Each row of a before or after table is a point. The points were changed in one or more steps. Then noise was added and the rows were shuffled. The steps act on how far a point lies along the listed directions, d1 being the first. What was done? A step turns or swaps two directions, mirrors them in a line or flattens them onto one, adds a multiple of one to another, or multiplies one. Angles are multiples of 10 degrees, from the lower direction toward the higher: turns from -170 to 170, lines from 10 to 170 but not 90. Use the fewest steps. Two steps may share a direction if one is a turn and the other turns, adds or multiplies; they go together, in the order done. Otherwise the lowest direction goes first.

Directions:
(1): [-0.38 -0.17]
(2): [ 0.17 -0.38]
Before (10 x 2):
[[-0.47  0.15]
 [ 0.87  0.04]
 [ 0.00  0.04]
 [-0.30  0.10]
 [ 0.13 -0.51]
 [-0.06  0.09]
 [ 0.79 -0.38]
 [ 0.08  0.22]
 [-0.13  0.24]
 [ 0.33  0.40]]
After (10 x 2):
[[-0.19 -0.18]
 [ 0.37  0.36]
 [ 0.05  0.05]
 [ 0.03  0.02]
 [ 0.46  0.49]
 [ 0.14  0.15]
 [ 0.22  0.19]
 [ 0.01  0.00]
 [-0.10 -0.12]
 [-0.18 -0.17]]
Steps: flatten d1 and d2 onto the line at 20 degrees

Directions:
(1): [-0.31 -0.41  0.04]
(2): [-0.35  0.29  0.23]
(3): [-0.21  0.11 -0.45]
Before (14 x 3):
[[-0.26 -0.37  0.08]
 [ 0.16 -0.33  0.57]
 [ 0.05  0.40  0.07]
 [-0.24 -0.01 -0.22]
 [-0.16 -0.33 -0.11]
 [ 0.31  0.04  0.05]
 [ 0.02  0.45 -0.28]
 [-0.51 -0.14 -0.06]
 [ 0.09  0.03  0.63]
 [ 0.61 -0.02 -0.04]
 [ 0.31  0.23 -0.20]
 [-0.10  0.26 -0.13]
 [-0.33 -0.38 -0.36]
 [-0.76 -0.38 -0.15]]
After (14 x 3):
[[ 0.10 -0.03  0.35]
 [ 0.30  0.55 -0.27]
 [ 0.15 -0.21  0.31]
 [-0.61 -0.10 -0.58]
 [ 0.22  0.06  0.14]
 [-0.24 -0.20 -0.08]
 [ 0.31  0.53  0.01]
 [-0.11 -0.18  0.18]
 [-0.40 -0.04 -0.26]
 [ 0.41  0.01  0.19]
 [-0.06 -0.32  0.39]
 [-0.18  0.14 -0.41]
 [-0.37 -0.24 -0.40]
 [-0.16 -0.01 -0.33]]
Steps: swap d1 and d3; multiply d2 by 0.4

Directions:
(1): [-0.41 -0.38 -0.18 -0.06]
(2): [-0.37  0.18  0.42  0.08]
(3): [ 0.20 -0.35  0.37 -0.22]
(4): [-0.09  0.22 -0.07 -0.54]
Before (11 x 4):
[[-0.15 -0.13 -0.15  0.15]
 [-0.04  0.39  0.04  0.12]
 [-0.24  0.28  0.17 -0.09]
 [ 0.82 -0.41 -0.27 -0.13]
 [-0.12  0.04  0.03 -0.12]
 [-0.09  0.01  0.18 -0.05]
 [-0.24 -0.05  0.07 -0.21]
 [ 0.56 -0.80  0.03  0.09]
 [ 0.42 -0.21 -0.07 -0.23]
 [-0.23  0.12  0.36 -0.01]
 [ 0.94  0.03 -0.08  0.02]]
After (11 x 4):
[[-0.12 -0.15  0.16  0.23]
 [ 0.57  0.11 -0.72  0.11]
 [ 0.69  0.45 -0.46 -0.09]
 [-0.24  0.16  0.31  0.15]
 [-0.06  0.03  0.42  0.03]
 [ 0.05  0.20 -0.91  0.29]
 [-0.03 -0.07  0.12  0.08]
 [-0.09  0.07  0.11  0.11]
 [-0.17 -0.16 -0.11 -0.14]
 [ 0.35  0.04 -0.31  0.21]
 [ 0.04  0.11  0.31 -0.25]]
Steps: turn d3 and d4 by -140 degrees; turn d1 and d4 by -20 degrees

Directions:
(1): [ 0.32  0.04  0.20  0.16 -0.50  0.33]
(2): [ 0.01 -0.19 -0.66  0.10 -0.16  0.12]
Before (9 x 6):
[[ 0.59  0.11  0.55  0.03 -0.55  0.38]
 [ 0.08  0.32  0.58 -0.05 -0.08  0.10]
 [-0.32  0.02  0.00 -0.32  0.52 -0.67]
 [ 0.45 -0.19 -0.12  0.32 -0.55  0.34]
 [-0.10  0.13  0.64 -0.28  0.16 -0.30]
 [ 0.01  0.13  0.17  0.01  0.15 -0.02]
 [ 0.28 -0.05  0.03 -0.02 -0.58  0.34]
 [ 0.15 -0.08 -0.08  0.22 -0.22  0.30]
 [ 0.05 -0.12  0.03 -0.08 -0.04  0.05]]
After (9 x 6):
[[ 0.30 -0.31 -0.56  0.30 -0.38  0.23]
 [-0.09  0.21  0.71 -0.27  0.25 -0.52]
 [-0.08  0.07 -0.04 -0.01  0.24 -0.08]
 [ 0.05 -0.22 -0.59 -0.06 -0.34  0.19]
 [-0.33 -0.05 -0.04 -0.33  0.42 -0.46]
 [ 0.09 -0.13 -0.27  0.20 -0.16  0.25]
 [ 0.04 -0.14 -0.03 -0.08 -0.04  0.03]
 [ 0.03 -0.31 -1.01 -0.07  0.05  0.00]
 [-0.30  0.03 -0.46 -0.09  0.32 -0.16]]
Steps: swap d1 and d2
